Every row gives one point. Each copy is the shape, with its points in the same order, stretched, turned, moved and blurred by noise. Some copies are also mirrored. Which?
(in the rows, 128 means zero)

Shape:
97; 178
108; 125
114; 118
124; 197
174; 101
174; 113
140; 153
Copy 1, 7 rows:
56; 170
102; 113
114; 106
73; 195
191; 95
185; 110
123; 153
Copy 1 is: only turned
Copy 2, 7 rows:
84; 105
129; 123
134; 126
68; 117
142; 174
131; 173
101; 141
Copy 2 is: only turned
Copy 3, 7 rows:
178; 147
133; 105
121; 103
164; 179
53; 119
60; 130
120; 148
Copy 3 is: mirrored

Shape, 8 rows:
129; 124; 92
153; 168; 105
91; 78; 138
95; 113; 122
89; 116; 87
109; 139; 103
141; 100; 75
211; 137; 193
Copy 1 (8 x 3):
149; 135; 146
113; 150; 138
173; 98; 129
166; 120; 117
174; 144; 141
155; 144; 126
152; 120; 174
64; 69; 121
Copy 1 is: only turned
Copy 2:
138; 133; 118
162; 90; 101
108; 154; 173
136; 148; 153
150; 174; 133
157; 138; 127
121; 142; 112
97; 7; 134
Copy 2 is: only turned
Copy 3, 8 rows:
125; 106; 101
102; 154; 128
175; 85; 141
162; 106; 122
149; 93; 83
137; 121; 107
111; 81; 87
103; 174; 244
Copy 3 is: mirrored

Shape (10 x 6):
155; 104; 74; 112; 116; 94
99; 188; 154; 128; 147; 151
140; 121; 78; 95; 163; 78
84; 141; 135; 162; 141; 125
105; 159; 147; 127; 152; 130
133; 146; 119; 147; 191; 142
162; 90; 132; 157; 53; 89
93; 129; 162; 129; 159; 122
164; 65; 94; 99; 100; 115
177; 93; 150; 139; 85; 80
Copy 1, 10 rows:
181; 115; 114; 136; 81; 109
79; 137; 128; 145; 143; 172
166; 115; 102; 187; 107; 123
86; 110; 163; 145; 104; 132
93; 124; 126; 153; 139; 151
155; 111; 147; 165; 135; 171
127; 72; 125; 65; 51; 83
86; 112; 135; 156; 161; 126
199; 124; 120; 107; 125; 97
128; 63; 103; 88; 84; 95
Copy 1 is: mirrored
Copy 2, 10 rows:
205; 79; 146; 86; 145; 178
78; 134; 203; 105; 136; 78
188; 75; 172; 52; 128; 134
132; 129; 140; 96; 119; 71
88; 120; 177; 99; 112; 93
131; 105; 199; 124; 121; 62
189; 145; 85; 145; 113; 211
90; 113; 143; 99; 106; 95
184; 72; 110; 127; 130; 215
168; 147; 107; 126; 91; 210
Copy 2 is: only turned

Shape:
116; 111; 135; 113; 132; 139; 114; 190
99; 138; 134; 119; 113; 148; 90; 106
158; 138; 116; 125; 131; 116; 106; 129
134; 87; 138; 112; 116; 114; 138; 135
105; 113; 125; 129; 110; 150; 139; 136
129; 121; 143; 112; 122; 140; 86; 131
151; 141; 150; 237; 125; 129; 131; 163
91; 118; 121; 116; 117; 148; 126; 114
74; 143; 127; 107; 115; 137; 137; 129
139; 119; 145; 112; 121; 82; 117; 121
136; 136; 162; 119; 122; 146; 138; 111
152; 41; 163; 107; 141; 152; 133; 130
137; 146; 153; 157; 160; 142; 127; 122
138; 137; 146; 108; 110; 130; 131; 113
Copy 1, 14 rows:
122; 122; 95; 141; 121; 146; 86; 124
136; 119; 165; 138; 132; 182; 122; 136
102; 155; 150; 121; 146; 129; 122; 101
129; 133; 90; 118; 135; 143; 151; 113
157; 117; 119; 119; 102; 148; 127; 127
103; 119; 139; 133; 136; 171; 111; 132
112; 197; 121; 35; 95; 89; 104; 152
162; 102; 135; 136; 127; 165; 138; 126
177; 123; 138; 169; 126; 160; 140; 127
117; 171; 119; 135; 169; 144; 156; 113
121; 124; 151; 129; 108; 140; 154; 140
102; 74; 63; 85; 113; 157; 141; 136
108; 129; 152; 98; 128; 107; 127; 145
124; 139; 148; 143; 122; 146; 147; 121
Copy 1 is: mirrored
Copy 2:
114; 137; 130; 108; 82; 144; 145; 131
132; 123; 119; 184; 123; 114; 125; 128
113; 131; 161; 121; 131; 105; 107; 126
99; 142; 129; 137; 127; 142; 135; 84
141; 130; 111; 137; 130; 142; 140; 126
110; 122; 145; 172; 112; 109; 136; 111
170; 43; 141; 21; 127; 100; 94; 110
133; 131; 105; 167; 136; 144; 130; 129
150; 159; 95; 148; 105; 159; 120; 140
95; 148; 137; 137; 109; 121; 100; 75
146; 128; 153; 161; 126; 134; 127; 98
73; 96; 156; 191; 144; 152; 164; 61
146; 87; 156; 121; 128; 136; 97; 126
137; 148; 152; 154; 123; 126; 126; 99
Copy 2 is: mirrored
Copy 3, 14 rows:
159; 125; 105; 139; 100; 132; 104; 180
165; 158; 143; 109; 133; 92; 108; 118
122; 156; 122; 141; 129; 154; 107; 120
131; 103; 97; 125; 137; 142; 126; 99
173; 116; 133; 116; 127; 124; 139; 133
137; 152; 124; 133; 110; 104; 94; 125
138; 158; 162; 249; 164; 110; 205; 148
172; 122; 140; 91; 128; 113; 121; 132
189; 126; 127; 79; 142; 115; 130; 164
113; 129; 77; 129; 158; 145; 114; 107
116; 125; 140; 105; 135; 107; 155; 123
103; 65; 140; 141; 97; 132; 109; 70
106; 128; 177; 154; 142; 113; 143; 154
138; 142; 113; 93; 137; 128; 142; 121
Copy 3 is: mirrored
Copy 4, 14 rows:
145; 137; 158; 159; 121; 142; 127; 189
134; 85; 103; 128; 116; 142; 140; 175
126; 154; 99; 143; 107; 106; 129; 129
103; 143; 98; 174; 156; 141; 123; 141
122; 116; 136; 120; 146; 153; 121; 149
127; 110; 104; 158; 113; 123; 126; 182
204; 150; 151; 98; 139; 100; 41; 86
123; 98; 118; 121; 145; 154; 142; 161
135; 90; 143; 127; 131; 166; 162; 147
125; 143; 78; 191; 130; 131; 140; 120
110; 98; 117; 149; 135; 107; 123; 124
87; 132; 93; 188; 190; 103; 101; 186
163; 112; 133; 129; 138; 79; 113; 118
102; 110; 105; 156; 121; 122; 135; 119
Copy 4 is: mirrored

Shape:
150; 114; 105; 114; 132; 189; 155; 104; 101; 135; 107
78; 107; 122; 98; 104; 144; 144; 114; 116; 141; 130
122; 134; 171; 135; 159; 93; 84; 139; 149; 133; 163
86; 201; 79; 109; 121; 108; 163; 31; 88; 181; 72
130; 31; 97; 162; 63; 112; 153; 150; 141; 103; 151
138; 133; 72; 81; 149; 170; 187; 139; 146; 170; 95
190; 178; 129; 110; 128; 133; 74; 112; 147; 114; 170
111; 115; 101; 116; 167; 152; 91; 172; 130; 78; 93
131; 72; 113; 155; 140; 134; 116; 117; 115; 103; 94
176; 132; 133; 141; 100; 169; 121; 137; 136; 115; 107
136; 148; 136; 179; 97; 130; 103; 146; 176; 125; 135
138; 143; 172; 107; 167; 106; 127; 115; 143; 75; 131
108; 149; 115; 102; 164; 116; 162; 156; 68; 172; 180
172; 176; 171; 101; 136; 86; 59; 134; 111; 140; 105
154; 111; 153; 123; 128; 114; 124; 195; 105; 86; 160
Copy 1, 15 rows:
124; 146; 164; 153; 143; 186; 95; 139; 150; 70; 146
117; 140; 111; 173; 113; 113; 61; 144; 106; 109; 148
139; 104; 113; 153; 113; 70; 172; 117; 124; 178; 114
224; 181; 139; 105; 195; 90; 27; 114; 151; 69; 50
36; 188; 107; 101; 49; 137; 99; 141; 96; 94; 200
121; 103; 133; 147; 152; 117; 60; 150; 213; 23; 154
75; 165; 135; 149; 167; 120; 178; 105; 186; 161; 105
106; 100; 112; 215; 86; 137; 158; 182; 164; 104; 93
133; 164; 133; 156; 71; 166; 143; 143; 127; 106; 123
68; 140; 163; 117; 117; 161; 117; 149; 173; 146; 116
87; 146; 109; 85; 130; 102; 130; 172; 151; 183; 115
134; 131; 190; 195; 82; 77; 144; 139; 139; 151; 100
130; 54; 130; 149; 196; 104; 116; 101; 89; 42; 126
124; 96; 143; 162; 111; 88; 157; 60; 180; 179; 29
42; 83; 161; 164; 82; 122; 152; 123; 109; 114; 120
Copy 1 is: mirrored
Copy 2, 15 rows:
145; 115; 172; 149; 139; 146; 133; 79; 141; 106; 108
130; 175; 130; 139; 158; 121; 140; 85; 162; 150; 155
112; 142; 134; 117; 113; 67; 149; 150; 110; 128; 117
118; 218; 142; 150; 155; 189; 43; 94; 111; 39; 121
151; 126; 146; 143; 149; 140; 163; 111; 173; 202; 249
95; 109; 138; 192; 140; 143; 80; 83; 132; 118; 101
165; 117; 163; 123; 60; 79; 102; 124; 121; 81; 81
94; 93; 97; 117; 137; 123; 167; 122; 180; 120; 103
126; 107; 144; 131; 151; 146; 170; 121; 161; 105; 164
155; 88; 149; 125; 108; 118; 130; 88; 112; 119; 131
115; 115; 135; 90; 97; 103; 122; 107; 103; 131; 158
116; 133; 119; 137; 81; 105; 168; 120; 116; 98; 125
139; 195; 166; 164; 148; 133; 115; 158; 115; 184; 82
160; 123; 111; 138; 111; 84; 104; 150; 81; 79; 76
156; 119; 123; 143; 112; 111; 178; 149; 118; 190; 127
Copy 2 is: only turned

Shape:
122; 84; 142; 129; 129; 101; 137; 130; 106; 138; 156; 157
105; 174; 139; 149; 117; 119; 110; 175; 205; 67; 122; 114
136; 133; 145; 106; 190; 137; 141; 138; 91; 173; 131; 157
140; 96; 151; 133; 154; 169; 158; 118; 80; 167; 154; 152
167; 73; 124; 154; 40; 174; 120; 147; 132; 169; 155; 100
105; 115; 121; 137; 155; 129; 161; 152; 133; 138; 121; 87
94; 120; 114; 143; 151; 122; 97; 199; 183; 110; 88; 154
152; 120; 124; 160; 157; 105; 140; 137; 105; 135; 136; 134
104; 145; 91; 87; 165; 113; 120; 137; 124; 106; 150; 142
113; 98; 149; 96; 138; 118; 121; 149; 109; 119; 123; 144
64; 119; 134; 123; 155; 117; 107; 114; 162; 96; 98; 152
165; 65; 96; 172; 103; 165; 142; 188; 134; 144; 165; 109
113; 113; 151; 123; 170; 109; 113; 149; 84; 172; 163; 118
116; 132; 121; 105; 158; 89; 148; 139; 130; 164; 109; 155
174; 67; 79; 204; 104; 154; 74; 153; 129; 189; 135; 100
162; 90; 134; 105; 180; 119; 119; 137; 118; 135; 112; 122
91; 156; 100; 152; 120; 121; 104; 196; 148; 63; 60; 123
Copy 1, 17 rows:
137; 104; 149; 140; 108; 135; 157; 125; 115; 104; 86; 143
151; 152; 174; 95; 160; 118; 97; 131; 177; 94; 186; 153
93; 156; 105; 178; 105; 117; 132; 161; 125; 136; 103; 117
104; 126; 96; 150; 138; 116; 154; 140; 84; 136; 59; 131
138; 96; 170; 89; 138; 38; 153; 74; 102; 206; 18; 140
99; 151; 139; 98; 133; 137; 132; 144; 159; 136; 101; 176
127; 195; 201; 125; 89; 112; 95; 127; 148; 121; 159; 173
127; 115; 133; 134; 120; 137; 138; 170; 121; 149; 109; 160
100; 146; 145; 137; 116; 120; 175; 158; 140; 80; 136; 122
126; 143; 143; 116; 106; 144; 136; 116; 130; 91; 103; 112
123; 174; 144; 113; 120; 160; 141; 119; 127; 80; 188; 175
143; 117; 187; 107; 131; 48; 159; 128; 113; 193; 8; 176
98; 144; 103; 120; 90; 110; 150; 150; 141; 109; 96; 142
100; 139; 142; 173; 97; 141; 128; 124; 148; 129; 126; 141
132; 142; 168; 83; 91; 35; 167; 119; 86; 249; 58; 207
143; 178; 123; 141; 109; 119; 137; 149; 154; 143; 88; 130
95; 159; 215; 67; 112; 156; 98; 131; 142; 113; 182; 140
Copy 1 is: only turned
Copy 2, 17 rows:
134; 158; 149; 123; 194; 103; 68; 128; 130; 121; 139; 133
134; 57; 82; 69; 91; 146; 120; 139; 157; 187; 120; 163
168; 157; 125; 179; 197; 121; 127; 89; 97; 140; 103; 86
136; 164; 160; 167; 192; 85; 91; 78; 89; 122; 89; 130
59; 95; 170; 148; 113; 39; 127; 157; 96; 82; 142; 205
77; 160; 118; 113; 158; 130; 137; 130; 107; 152; 130; 118
158; 103; 128; 100; 172; 126; 170; 148; 149; 203; 141; 174
109; 109; 135; 119; 210; 110; 99; 110; 138; 133; 131; 104
168; 161; 74; 106; 187; 154; 106; 123; 159; 131; 113; 132
152; 176; 123; 145; 171; 115; 113; 133; 152; 154; 129; 131
170; 151; 126; 118; 145; 176; 110; 103; 153; 173; 130; 147
50; 107; 145; 107; 194; 41; 132; 151; 103; 132; 134; 211
141; 177; 117; 142; 170; 77; 109; 104; 110; 115; 166; 77
154; 138; 133; 137; 192; 160; 130; 138; 118; 132; 132; 94
54; 64; 185; 144; 179; 37; 167; 117; 115; 73; 195; 191
120; 144; 108; 184; 194; 145; 138; 113; 143; 151; 149; 124
136; 90; 113; 61; 145; 117; 170; 165; 196; 205; 107; 135
Copy 2 is: mirrored
Copy 3 (17 x 12):
62; 116; 155; 118; 125; 137; 122; 95; 116; 108; 152; 101
173; 172; 102; 123; 126; 136; 139; 135; 74; 198; 136; 176
104; 121; 132; 123; 176; 179; 131; 101; 162; 105; 142; 130
85; 81; 154; 117; 152; 138; 140; 112; 179; 108; 138; 120
80; 120; 140; 118; 57; 80; 148; 187; 186; 105; 137; 140
103; 128; 124; 158; 141; 138; 117; 122; 156; 161; 136; 152
113; 205; 85; 150; 158; 115; 188; 117; 101; 129; 137; 156
100; 112; 123; 128; 115; 169; 132; 86; 141; 162; 163; 123
150; 175; 140; 127; 158; 145; 97; 101; 119; 134; 148; 124
90; 141; 126; 137; 138; 139; 129; 116; 119; 98; 119; 109
106; 140; 94; 135; 189; 107; 110; 102; 100; 115; 130; 138
91; 146; 151; 131; 76; 93; 184; 151; 177; 164; 150; 123
75; 129; 152; 107; 143; 157; 95; 91; 163; 132; 128; 128
84; 148; 122; 147; 160; 173; 125; 98; 110; 87; 163; 140
68; 143; 100; 108; 77; 84; 154; 138; 225; 147; 163; 142
94; 129; 103; 126; 146; 159; 125; 126; 158; 144; 140; 93
165; 198; 69; 183; 105; 131; 175; 108; 97; 143; 115; 177
Copy 3 is: mirrored
Copy 4, 17 rows:
150; 120; 99; 132; 127; 151; 132; 139; 148; 130; 118; 148
106; 167; 96; 165; 110; 125; 206; 127; 78; 118; 129; 141
132; 121; 127; 141; 175; 124; 93; 118; 145; 170; 151; 146
127; 120; 142; 157; 145; 129; 81; 140; 173; 129; 126; 141
132; 105; 93; 177; 89; 107; 142; 193; 171; 117; 115; 50
120; 137; 124; 153; 118; 160; 117; 152; 79; 144; 157; 103
115; 91; 67; 181; 127; 129; 171; 94; 78; 158; 115; 122
116; 106; 126; 128; 154; 120; 99; 155; 109; 125; 125; 158
151; 150; 99; 122; 169; 117; 142; 89; 103; 115; 140; 140
144; 144; 104; 133; 138; 144; 141; 106; 135; 153; 111; 111
126; 108; 142; 152; 110; 142; 158; 75; 116; 133; 109; 137
121; 93; 60; 193; 124; 126; 120; 192; 99; 94; 101; 94
165; 150; 127; 141; 119; 123; 99; 148; 124; 159; 146; 145
132; 98; 102; 124; 167; 153; 130; 119; 122; 174; 178; 124
125; 29; 109; 190; 108; 70; 94; 197; 106; 125; 100; 81
133; 109; 146; 141; 193; 129; 111; 134; 97; 157; 106; 99
90; 134; 78; 141; 118; 116; 173; 78; 70; 146; 115; 111
Copy 4 is: mirrored

Shape (17 x 12):
111; 127; 116; 100; 59; 135; 139; 152; 166; 141; 160; 144
163; 135; 120; 97; 231; 81; 208; 149; 100; 115; 145; 187
173; 114; 133; 181; 203; 128; 146; 87; 101; 153; 112; 70
135; 136; 159; 112; 87; 162; 123; 179; 155; 133; 158; 154
103; 112; 151; 120; 106; 136; 97; 151; 155; 99; 143; 145
129; 99; 100; 130; 103; 149; 117; 138; 152; 78; 138; 141
190; 131; 132; 117; 213; 42; 172; 124; 177; 131; 116; 152
139; 82; 145; 160; 87; 135; 156; 146; 182; 116; 151; 151
126; 125; 131; 168; 158; 93; 177; 95; 142; 92; 128; 46
83; 111; 148; 135; 106; 152; 155; 146; 175; 128; 105; 165
141; 90; 162; 120; 162; 160; 146; 53; 162; 129; 144; 76
170; 121; 165; 158; 100; 158; 142; 42; 121; 107; 123; 107
135; 117; 128; 130; 191; 39; 197; 126; 136; 138; 144; 143
99; 153; 143; 143; 90; 144; 104; 116; 187; 132; 170; 197
143; 66; 138; 185; 151; 146; 133; 44; 126; 136; 160; 61
112; 101; 180; 134; 95; 111; 127; 155; 140; 93; 155; 136
143; 78; 140; 141; 132; 101; 130; 60; 113; 137; 102; 87
Copy 1 (17 x 12):
118; 112; 115; 105; 126; 109; 140; 114; 134; 159; 179; 119
77; 86; 94; 168; 107; 130; 67; 160; 70; 22; 102; 175
113; 152; 161; 205; 102; 150; 146; 129; 87; 66; 95; 138
124; 105; 123; 119; 155; 91; 145; 138; 139; 146; 153; 127
116; 128; 138; 129; 173; 125; 144; 140; 105; 151; 159; 117
111; 128; 122; 142; 159; 119; 170; 123; 84; 131; 158; 137
115; 94; 111; 174; 107; 101; 46; 102; 69; 59; 107; 161
142; 85; 127; 172; 136; 113; 149; 107; 110; 141; 174; 100
115; 131; 132; 221; 72; 150; 130; 103; 82; 135; 110; 109
120; 75; 157; 146; 143; 112; 158; 127; 104; 166; 167; 155
95; 102; 163; 206; 147; 154; 141; 68; 125; 118; 123; 136
142; 122; 116; 176; 148; 156; 165; 89; 132; 128; 110; 142
118; 94; 128; 169; 75; 147; 67; 126; 70; 64; 124; 134
158; 104; 111; 117; 166; 120; 126; 133; 140; 160; 198; 160
131; 140; 168; 212; 116; 181; 165; 88; 120; 94; 152; 91
140; 98; 141; 138; 145; 141; 139; 139; 108; 149; 145; 83
125; 129; 163; 151; 110; 171; 170; 82; 72; 110; 110; 117
Copy 1 is: only turned
Copy 2:
139; 166; 126; 180; 142; 118; 159; 177; 95; 101; 68; 72
91; 121; 201; 84; 124; 117; 94; 172; 191; 91; 65; 207
120; 82; 117; 88; 81; 186; 128; 46; 151; 136; 98; 155
142; 165; 120; 155; 150; 124; 137; 171; 76; 82; 80; 145
127; 120; 112; 160; 170; 118; 179; 153; 97; 94; 112; 109
132; 107; 128; 137; 180; 108; 149; 115; 99; 74; 94; 60
79; 97; 206; 83; 147; 188; 122; 194; 147; 134; 63; 148
149; 94; 152; 170; 125; 150; 156; 158; 69; 74; 103; 82
154; 46; 98; 86; 83; 154; 148; 112; 134; 162; 93; 83
177; 118; 161; 170; 159; 129; 167; 154; 76; 111; 108; 122
170; 74; 94; 125; 98; 199; 196; 93; 176; 90; 97; 113
188; 90; 86; 123; 104; 212; 120; 71; 155; 87; 175; 83
88; 96; 182; 124; 88; 143; 144; 190; 167; 139; 76; 145
145; 176; 165; 150; 134; 125; 194; 186; 78; 82; 130; 86
144; 60; 86; 140; 49; 184; 199; 44; 165; 92; 124; 75
130; 94; 99; 171; 128; 128; 168; 178; 99; 96; 130; 123
127; 71; 98; 163; 117; 197; 155; 75; 179; 130; 139; 86
Copy 2 is: mirrored
Copy 3 (17 x 12):
155; 136; 148; 111; 164; 96; 50; 158; 107; 119; 134; 143
203; 61; 32; 136; 55; 88; 186; 66; 89; 141; 88; 121
84; 74; 115; 93; 103; 105; 202; 98; 134; 90; 125; 141
152; 156; 137; 136; 148; 122; 78; 178; 79; 101; 151; 163
114; 133; 113; 150; 148; 181; 80; 132; 76; 101; 133; 159
103; 110; 127; 154; 148; 178; 87; 128; 111; 132; 164; 146
137; 29; 52; 107; 100; 93; 202; 86; 48; 135; 89; 96
121; 99; 156; 112; 121; 146; 56; 128; 86; 137; 138; 175
63; 43; 83; 61; 79; 145; 130; 104; 148; 120; 110; 142
97; 157; 118; 109; 123; 151; 52; 109; 76; 157; 116; 154
86; 113; 132; 32; 103; 188; 142; 116; 120; 135; 100; 117
89; 117; 159; 86; 132; 180; 117; 156; 130; 155; 89; 190
170; 32; 54; 101; 84; 79; 152; 60; 89; 114; 60; 110
113; 153; 154; 162; 143; 146; 73; 153; 66; 121; 96; 125
76; 73; 166; 62; 100; 167; 133; 93; 148; 94; 116; 142
139; 100; 104; 137; 132; 169; 64; 132; 76; 103; 114; 184
108; 83; 126; 84; 152; 150; 133; 80; 113; 121; 92; 166
Copy 3 is: mirrored
Copy 4:
164; 165; 113; 78; 113; 146; 164; 142; 89; 113; 85; 158
33; 130; 135; 172; 157; 128; 117; 206; 176; 133; 149; 176
111; 88; 135; 205; 132; 81; 110; 177; 121; 99; 172; 94
171; 183; 150; 106; 106; 152; 141; 164; 111; 132; 92; 124
147; 148; 99; 100; 117; 133; 121; 147; 109; 147; 61; 115
134; 132; 116; 80; 133; 133; 107; 129; 80; 141; 89; 117
38; 164; 103; 185; 132; 60; 79; 177; 132; 101; 131; 161
141; 141; 176; 101; 124; 107; 144; 149; 84; 105; 68; 123
73; 96; 103; 131; 139; 85; 118; 203; 64; 83; 126; 115
153; 143; 134; 71; 146; 110; 166; 149; 137; 130; 89; 114
130; 94; 135; 165; 135; 68; 148; 167; 77; 164; 149; 112
116; 123; 151; 176; 138; 106; 185; 120; 87; 125; 155; 62
48; 114; 104; 167; 140; 86; 129; 194; 140; 85; 104; 174
136; 165; 110; 96; 68; 133; 162; 117; 135; 144; 65; 113
134; 48; 146; 184; 125; 78; 144; 149; 76; 122; 127; 101
130; 142; 130; 122; 129; 129; 138; 171; 99; 121; 49; 110
127; 91; 96; 183; 160; 82; 153; 128; 107; 106; 125; 98
Copy 4 is: only turned

Shape (15 x 12):
96; 116; 82; 118; 79; 183; 151; 91; 154; 127; 91; 137
146; 79; 166; 163; 102; 125; 164; 131; 88; 110; 109; 156
131; 92; 134; 216; 102; 125; 129; 116; 175; 137; 139; 95
128; 100; 102; 112; 140; 162; 165; 98; 102; 144; 126; 74
136; 151; 158; 80; 26; 99; 152; 160; 169; 192; 119; 143
156; 109; 204; 207; 207; 159; 99; 103; 121; 121; 48; 131
76; 176; 126; 147; 141; 122; 104; 100; 112; 126; 119; 96
132; 107; 137; 98; 119; 118; 140; 136; 114; 167; 141; 124
79; 102; 174; 101; 131; 128; 150; 137; 84; 102; 90; 113
102; 124; 194; 158; 45; 168; 123; 195; 110; 155; 127; 93
61; 103; 124; 103; 154; 222; 112; 132; 131; 146; 191; 143
125; 76; 165; 148; 106; 98; 154; 137; 159; 69; 115; 106
145; 111; 122; 135; 138; 108; 92; 174; 67; 59; 83; 119
208; 127; 140; 119; 108; 142; 140; 129; 76; 82; 130; 118
130; 51; 123; 139; 120; 114; 51; 92; 112; 66; 177; 98
Copy 1, 15 rows:
142; 137; 101; 100; 173; 110; 101; 120; 110; 174; 112; 69
111; 156; 165; 189; 148; 134; 98; 136; 113; 151; 87; 130
163; 182; 96; 177; 156; 170; 117; 78; 149; 144; 89; 84
144; 127; 122; 101; 140; 155; 102; 82; 95; 151; 112; 130
60; 201; 56; 170; 127; 101; 114; 150; 124; 158; 146; 130
167; 111; 189; 146; 143; 80; 109; 134; 204; 168; 85; 162
141; 126; 91; 112; 134; 149; 177; 158; 138; 158; 129; 139
112; 145; 106; 140; 106; 131; 119; 124; 109; 142; 115; 138
92; 149; 158; 101; 132; 149; 145; 143; 121; 166; 111; 146
68; 176; 120; 176; 125; 140; 195; 90; 137; 203; 144; 125
146; 131; 128; 54; 105; 88; 200; 92; 98; 143; 119; 72
115; 206; 146; 164; 166; 180; 109; 110; 149; 110; 111; 92
92; 115; 178; 188; 138; 172; 124; 137; 146; 125; 155; 120
115; 137; 169; 201; 178; 127; 102; 114; 106; 107; 154; 138
117; 133; 133; 168; 187; 165; 149; 88; 145; 50; 101; 71
Copy 1 is: mirrored
Copy 2, 15 rows:
106; 83; 163; 53; 174; 85; 191; 123; 108; 39; 127; 86
63; 144; 91; 106; 82; 150; 123; 141; 135; 117; 140; 111
174; 136; 94; 53; 140; 147; 114; 170; 199; 158; 176; 128
107; 87; 130; 131; 153; 62; 137; 149; 110; 137; 139; 98
160; 160; 89; 107; 107; 199; 173; 62; 132; 77; 172; 136
88; 94; 139; 134; 58; 120; 87; 158; 177; 123; 54; 184
128; 153; 176; 169; 157; 103; 139; 170; 128; 110; 106; 127
114; 144; 111; 134; 134; 129; 136; 123; 103; 142; 142; 152
55; 166; 118; 167; 96; 78; 145; 165; 104; 92; 81; 113
112; 187; 60; 141; 49; 134; 63; 133; 153; 85; 213; 154
87; 141; 149; 117; 148; 63; 134; 179; 43; 96; 149; 183
142; 163; 84; 72; 103; 127; 136; 164; 150; 120; 113; 88
62; 187; 149; 106; 68; 97; 77; 135; 121; 121; 106; 71
87; 113; 125; 126; 35; 157; 107; 122; 101; 129; 143; 69
112; 179; 169; 49; 89; 55; 117; 186; 125; 187; 172; 88
Copy 2 is: mirrored
